Each point is reached from the start by the listed moves, each made 0, 1 or 2 times, or once backwards (-1), plus a little noise. Say if it took an odd or an even number of moves. Then give how often each move was made.

Moves:
(1): [-1.3 -1.5 -0.3 -1.1 -1.9]
(2): [-0.9 -0.2 -0.6 -1.4 -4.1]
Start: [-0.4 -1.1 -0.3 -0.2 -1.1]
Points:
[ 0.1  0.0 -0.5 -0.5 -3.3] -> even (-1, 1)
[-2.1 -1.6 -1.6 -3.1 -9.5] -> even (0, 2)
[-3.9 -4.4 -1.5 -3.8 -9.0] -> odd (2, 1)
[0.9 0.5 0.0 0.8 0.8] -> odd (-1, 0)

Moves:
(1): [-2.7 -0.4 -2.2 -0.2 -0.7  0.3 -1.2 -2.0  1.4 -1.3  0.5]
(2): [-1.7 -1.6  0.4 -0.5  0.8  0.9  0.3  0.1  1.8 -0.2 -0.6]
(3): [ 1.6  1.8 -0.3 -0.5  0.1  1.0 -0.9 -2.1 -0.9 -0.4 -1.1]
(4): [ 0.3 -2.5 -0.1 -0.9 -0.3  0.8 -3.3  0.5 -1.6  0.5 -0.1]
(5): [-1.8 -1.4  0.9 -2.3  1.0 -0.8 -0.1  0.0 -0.9 -1.5  1.8]
(6): [ 0.6  1.0 -1.5 -0.8  0.6 -1.4  0.5 -0.1  2.0 -0.1  0.2]
(7): [ 0.5  0.4 -0.6 -0.9 -0.9  0.6  1.3 -1.2  0.5  1.2  1.4]
(8): [-1.7  0.7  0.5 -0.6 -0.5 -1.0  0.0 -0.2  1.0  1.7 -1.0]
(9): [ 0.9  1.2  1.7  3.4  2.2 -0.7  0.5 -0.6 -1.3  3.6 -0.5]
Start: [-1.1  2.4  0.7  1.7 -0.2  0.0 -0.3 -2.7 -1.2 -0.5  2.5]
Points:
[ 2.7  0.8 -2.5 -3.1 -2.5 -1.0 -5.0  0.7  1.5  1.3  0.1] -> even (-1, 0, 0, 2, -1, 2, 0, 1, -1)
[-3.4  0.5 -2.9  6.7  3.5 -4.5 -7.9 -3.6 -1.5  4.0  3.3] -> odd (2, -1, -1, 2, 0, 2, -1, 0, 2)
[ -1.8   6.2 -11.0  -0.6  -5.1  -1.1   4.4  -7.0   8.4  -4.6   8.2] -> even (2, -1, -1, -1, -1, 2, 2, -1, -1)
[ -2.9  -2.4 -10.5  -6.9  -4.3   2.7  -6.1  -7.3   3.9  -5.5   8.2] -> even (2, 0, 0, 2, 0, 2, 2, -1, -1)

Moves:
(1): [ 0.8  0.4 -0.8 -1.7 -1.0  1.5  0.2  0.4  1.8 -1.1  0.8  1.4  1.9 -2.4
  0.1  1.1 -0.2 -0.8 -1.1]
(2): [ 0.0  0.1 -0.5  0.8 -1.5 -0.5 -0.2 -1.0 -0.1  0.7 -1.4  1.4  0.7  0.2
  0.2 -0.4  0.2  0.3 -0.6]
(3): [-1.1  2.5 -1.1 -1.4 -0.4 -0.1  1.0 -0.1  1.3  0.6  1.4 -0.2 -0.5  1.7
  0.5  0.8  0.7 -0.3 -0.7]
(4): [ 0.9 -1.3 -0.2 -1.1  0.2 -1.1 -0.9  1.5 -0.5  0.8 -0.7 -0.7  0.3 -0.9
 -0.4  2.9  1.2  0.7  1.7]
(5): [-0.6 -1.5 -1.0 -3.2  0.3 -1.2 -0.9  0.0  2.0  1.2  1.6 -2.8 -1.6 -0.8
 -1.7 -0.1  2.3 -2.4 -1.7]
(6): [-2.4  1.7 -0.1 -1.0 -1.1 -0.1 -0.1  0.7 -1.2 -0.6 -1.1 -0.6  1.7  0.3
  1.8 -1.7 -0.5  1.0 -1.5]
(7): [ 0.7 -0.7 -0.3 -0.2 -0.9 -0.2 -1.7  1.7 -0.5 -1.1  0.8 -1.3  0.7  0.1
 -2.0 -0.2 -0.1 -0.3  1.7]
(8): [ 0.6  2.3  0.2 -1.7 -0.2  0.5  1.3  0.8 -1.2  1.3 -0.1  0.3  0.8 -1.7
  0.7  1.0  0.7 -1.8 -0.3]
(9): [-1.6 -2.1  1.0  1.9 -1.5 -0.1 -2.5 -1.2 -0.2  3.6  1.7 -2.1  0.4 -0.6
  1.6 -0.2 -1.2 -1.1  0.1]
(10): [ 0.1 -0.7 -2.6 -0.6 -0.5 -0.3 -1.6 -0.8 -0.5 -0.2 -1.1 -1.5 -0.8  0.9
  2.0 -0.9  0.5 -2.8  0.3]
(11): [ 1.7  0.1  1.4  0.4 -0.3 -1.2  0.5  0.4 -0.7 -0.7 -0.2  0.7 -0.1 -0.6
  0.7  0.1 -0.5 -0.5 -1.8]
(12): [-0.1 -0.1  0.2  0.9  1.0  0.0  0.5 -0.2 -0.7 -1.0  0.7  0.2 -0.4 -1.9
 -0.1 -0.3  0.8  1.9 -0.1]
(13): [-0.3 -0.1 -0.1  0.3 -1.6 -0.4 -1.5 -1.1  0.1 -1.5  0.4  2.1 -2.4 -0.4
  0.1  1.3 -0.6  0.6  2.4]
(14): [ 1.3 -1.1  0.9  0.9 -2.0  1.5  3.2 -0.6 -1.7 -0.3  0.5 -1.1 -1.3 -1.5
 -1.5  0.8  0.5  0.5  0.5]
(15): [-1.7  0.5  0.8  0.8  0.1  1.9  0.1 -0.6  1.1 -0.2 -1.3 -0.5  0.8 -1.4
  0.6 -0.5  2.2 -0.6  1.4]
(16): [ 0.4  1.3  0.3 -0.1 -0.9 -0.8 -0.4 -0.1  0.1 -0.8 -0.1 -0.5  0.0 -1.0
 -1.7  1.1  0.2 -0.9 -0.2]
(17): [-1.0 -0.7  0.2  1.2 -1.3  2.0 -0.3  1.0  0.8  0.5 -1.1  0.9 -0.1  0.7
 -1.3 -0.4 -0.3  1.1 -1.1]
(18): [ 1.8 -0.6  0.5  0.0  0.0  0.7 -1.6 -2.4 -0.8  0.9  0.5 -0.4  0.8  0.2
 -0.4 -0.2  1.0  0.0  0.3]
Start: [-1.2  1.5  1.5 -0.1  0.4  1.3 -0.2 -0.8 -0.6 -0.3  1.4 -1.2  1.0  1.2
 -0.4 -0.1 -0.9  0.2 -0.1]
Points:
[-11.5  11.6   1.1  -6.7   1.1  -6.6  -1.0   3.3  -4.6  11.6   2.4  -9.5
   6.3  -0.7  11.3   3.7   1.5  -3.1  -4.7] -> even (-1, 0, 2, 2, 0, 2, -1, 2, 2, 0, 0, 1, -1, -1, 0, 1, -1, -1)
[ 0.6 -0.7  2.7 -3.2 -8.6  8.5  3.2 -2.8 -0.1 -6.1 -0.6  1.9 -4.8 -4.2
 -7.9  3.9  0.4  1.3 -1.2] -> even (1, -1, -1, 0, 1, 1, -1, 0, -1, 0, 0, -1, 2, 2, 0, 1, 2, 1)
[ -4.3  -1.0  -3.8  -6.1  -9.2  -6.0 -18.0  -3.9   4.4   0.7  10.5  -4.4
   4.0  -5.8  -0.4   6.8   2.7   0.5   4.1] -> odd (2, 2, 2, 2, 1, 1, 2, -1, 2, 0, 0, 2, 2, -1, 0, 1, -1, 1)
[ -2.8  -5.8   3.5  -5.9  -0.8  -0.8  -0.5   1.7   4.7   8.8  13.7 -13.9
   0.0  -5.3  -4.2   7.3   4.8  -1.2  -6.0] -> even (1, -1, 2, 2, 2, 0, 0, -1, 2, -1, 1, 1, -1, 1, 0, 0, 0, 0)
[ 7.9  1.3  4.1 -2.4 -6.1  1.4 -0.2 -4.3 -1.7 -1.8 13.6  3.7 -1.5 -9.2
 -3.8  9.6 -2.7 -0.1  2.8] -> even (2, 0, 1, 0, 0, -1, 1, 1, 1, -1, 1, 1, 2, 1, -1, 0, -1, 1)
